Each row is a point. Examples show where two turns around zero, p and q, send a point. Where does a point land after both, in the order given? Backwards means that the second turn is done in reverse. Each puzzle has new turns, and all numbers are rounded.
In the rows, 128 means zero.

Turn p:
[90 91 87] => [ 96 165  82]
[155 196 114] => [182  78 115]
[126 126 169] => [134 140 167]
[141 146 153] => [146 116 154]
[129  81 117] => [ 81 140 123]
Turn q:
[195 141 125] => [ 75 138 170]
[139 149 145] => [118 106 144]
[100  76 133] => [177 161 121]
[ 79 146 109] => [141 108  78]
Where do these land?
q, then p: [ 85 110 128] => [115  86 113]
p, then q backwards: [111  89 112] => [147 129  87]
q, then p: [138 126 159] => [120 129 160]
q, then p: [119 136 170] => [ 98 121 159]
p, then q: [155  99 103] => [159 141  95]
p, then q backwards: [161 209  96] => [ 49 153 170]

Turn p:
[ 85 147  69  71] => [137 114  47 175]
[129 140 161 139] => [125 140 136  94]
[155 136 117 145] => [154 128 150 132]
[ 91 104 166 174] => [ 80 177 151 113]
[179 113 128 111] => [142  81 155 126]
Turn q:
[ 79 159 198 147] => [ 73  70  81 122]
[119  90  82 132] => [133 152 170 164]
[151  97 119 134] => [125 166 141 127]
[158 188 132 128] => [171 115  82 108]
[134 105 109  99] => [138 138 167 119]
Where do these land?
p, then q: [ 76 171 102 117] => [191 134 121 164]
q, then p: [112 166 118 139] => [129 124 160 158]
p, then q: [173 101 144 102] => [ 82 145 159 110]
q, then p: [180 115 162 152] => [166 127  73 139]
p, then q: [ 86 121  70 126] => [143 143  93 187]
p, then q: [141  94 173 132] => [ 91  94 150 110]

Turn p:
[ 97 161 167 132 122 177 133 130] => [152 115 150 116 140 125  61 131]
[165 166 176 124 131 121 153  96] => [135 171 147 179 161 120 101 133]
[161 117  76 160 171 109  99 177] => [ 74 104  59 119 141 156 160 121]
[ 91 138 185 141  79 135  74 100] => [160 114 135 158  64  94  69 139]
[149  96  51 114 138 124 103  94] => [ 71 139 140 114  85 163 180 122]
[127 137 159 151 115 131 183 130] => [157 161 127 115 164 100 111 145]
[ 93 129 177  88 146 129 135 144] => [161  86 160 142 154 102 119 110]
[ 92 129  87 113 125  99 126 102] => [128 141 140 110  94 126 154  81]
[202  72  93 165 176 116 139 129] => [ 47 145  96 127 158 127 184 170]
[102 134 108  91  77 138 136 178] => [195 104 126  99 118 166 143 127]
Turn q:
[143 134 131 137 107  98 139 124] => [129 158 128 150 132 110 137 129]
[206  93  77 149 107 151 165  99] => [ 86 114 111 164  67  57 117 160]
[122 157 128 125  79 165  96 124] => [156 150 115  83 108 111  94 108]
[147 158 173 112 102  89 137 181] => [104 181 145 119 185 110 141  95]
[ 90 103 139  84 110 140 159  90] => [145 106 130 146  88 144 150  68]
[149 124  77 130 186  69 136  97] => [138  93 111 207 158 125 130 175]
[130 101 159 150 136 156  82 122] => [139 118 119  73 115 132 158 156]
[ 73 159 144  77 175 172 149 137] => [114  84 118 112 144 198 103  71]
[146 133 142 176  98 136 142 130] => [108 176 125 119 101 119 129 147]
[ 74 119 110 140 182 105  73 176] => [163  97 178 107 183 175 120 172]
Where do these land?
q, then p: [136 147 133 102 157 137  62  83] => [ 86 127 131 121 138 171 195 141]
p, then q backwards: [ 79 106 154 135 136 125  92 175] => [148 107  96  80 144 162  99  99]
p, then q: [177 104 107 112 140 163 104 174] => [ 90  88 178 101  99 150 116 129]
p, then q: [135 107 124 125 123 188 145 106] => [119 126 144  83 160 141 140  94]
q, then p: [120 197 161  99 111 137 182 130] => [ 87 157 161 114  84 139  80  84]
p, then q: [142 191  96 185 175  98 126 120] => [194 105  94 151 115 168  73 142]
q, then p: [123  92  87 164  63 148 160 125] => [196 146  96 164  89 116 103 146]
q, then p: [ 95  96 135  99 118  78 161 153] => [117 158 142 139 158  72  89 147]
p, then q: [144 114 156 131 129  78 119  86] => [134 190 133 159 130 144 127 150]

Turn p:
[151 154 151 104 123 101 172 151 117] => [103 131 155  96 102 153 160 157 135]
[146 121 153 203 165 132 158 142 134] => [140  75 114 121  94  89 127 151 181]
[107 121 127 147  99  97 158 134 132] => [100 137 133 104 149 116 113 157 151]
[111 120 110 134 165 124  31 121 146] => [190 134 140 152 127 121  68  70 110]
[118 122 116 109 122 110 173  82 110] => [120 176 112 110 147 116 168 141 141]
[152 111  95  99 122 139 151 140 148] => [128 145 109 154 126 163 133 165 120]
[136 154 111 178 131 153  48 104 132] => [157  98  87 121 122 117  79  59 111]
[143 106 109 119 107 134 163 138  66] => [102 143 112 120 118  99 156 173  85]
[122 128 188  90 105 147  58 114 150] => [154  93 170 133 178 160 134  72  95]
[ 91 143 121  96 141 143 168 154 144] => [ 86 151 150 169 118 143 142 134 152]
Turn q:
[166  95 172 124 137 121 124 145 121] => [177 112 131 155 136 142 148 100 137]
[ 87 151 109 127  84 183  72 135 133] => [125 157 124  55 161  96 152 172 122]
[112 154  88  72 133 170  85 103 150] => [137 114 128  87 113  79 116 197  97]
[146  94 118 139 153 122 157 150 139] => [116  98 124 156 110 120 146  98 148]
[122 121 149 151 160 140 174 125 118] => [ 98  97 122 159 153 149 130 108 120]
[160  85 131 165 124  87 146 147  51] => [126 156 149 179 106 191 183 101 150]
[ 98 148 134 101 149 120 142 154 133] => [116 138 131 149 138  91 115 116  97]
[103 158 147 123 113  87 189 126 145] => [ 99 155 119 165 146 123  66 105 137]
[104 154 142 137 120 114 117  88 118] => [123 151 115 112 136 160 100 141 103]
[126  80 132 122 132 106 157 117 152] => [130 114  83 161 111 127 122 114 151]
[163 182  85 112  77 193  56 107 140] => [155 127 179  33 129 110 124 205 145]
[148 115 129 164 154  92 118 141 137] => [131 120 130 123  97 147 135  76 128]
Where do these land?
q, then p backwards: [164  84  97 129 140 126 124 132  94] => [155 139 151 107 171 149 162 143 131]
p, then q backwards: [161 104  96 123 130  98 148  85 150] => [116 102 150 119  73 129  94 101 122]
q, then p backwards: [147  83 167  86  75 100 179 116 146] => [108  89  85 155 173 147 133 109 199]
p, then q: [131 127 154 172 167 126 131 123 157] => [158 108 101 117 105 119 113 110 169]
p, then q: [102 157 159 177 115 105 128 148 144] => [169 131  69 120 121 103 120 127 113]
q, then p: [141 153 101  90 122 151 104 160 130] => [130 122 180  89 122 142 135 152 131]
p, then q: [108 153  99 145 129 193 124 157  89] => [ 85 185  91 112 113 165 145 138 133]
p, then q: [164 169 175 164 115 128 151 133 105] => [139 139  79 176 125  94 132 158 154]
q, then p: [ 89 115 135  94 119 110  80  85 169] => [126 166 109 115  95 160  96 139  66]
q, then p: [ 74 136  96 100 168 143 111 143  96] => [ 79 155 156  97 107  80 132 149 117]
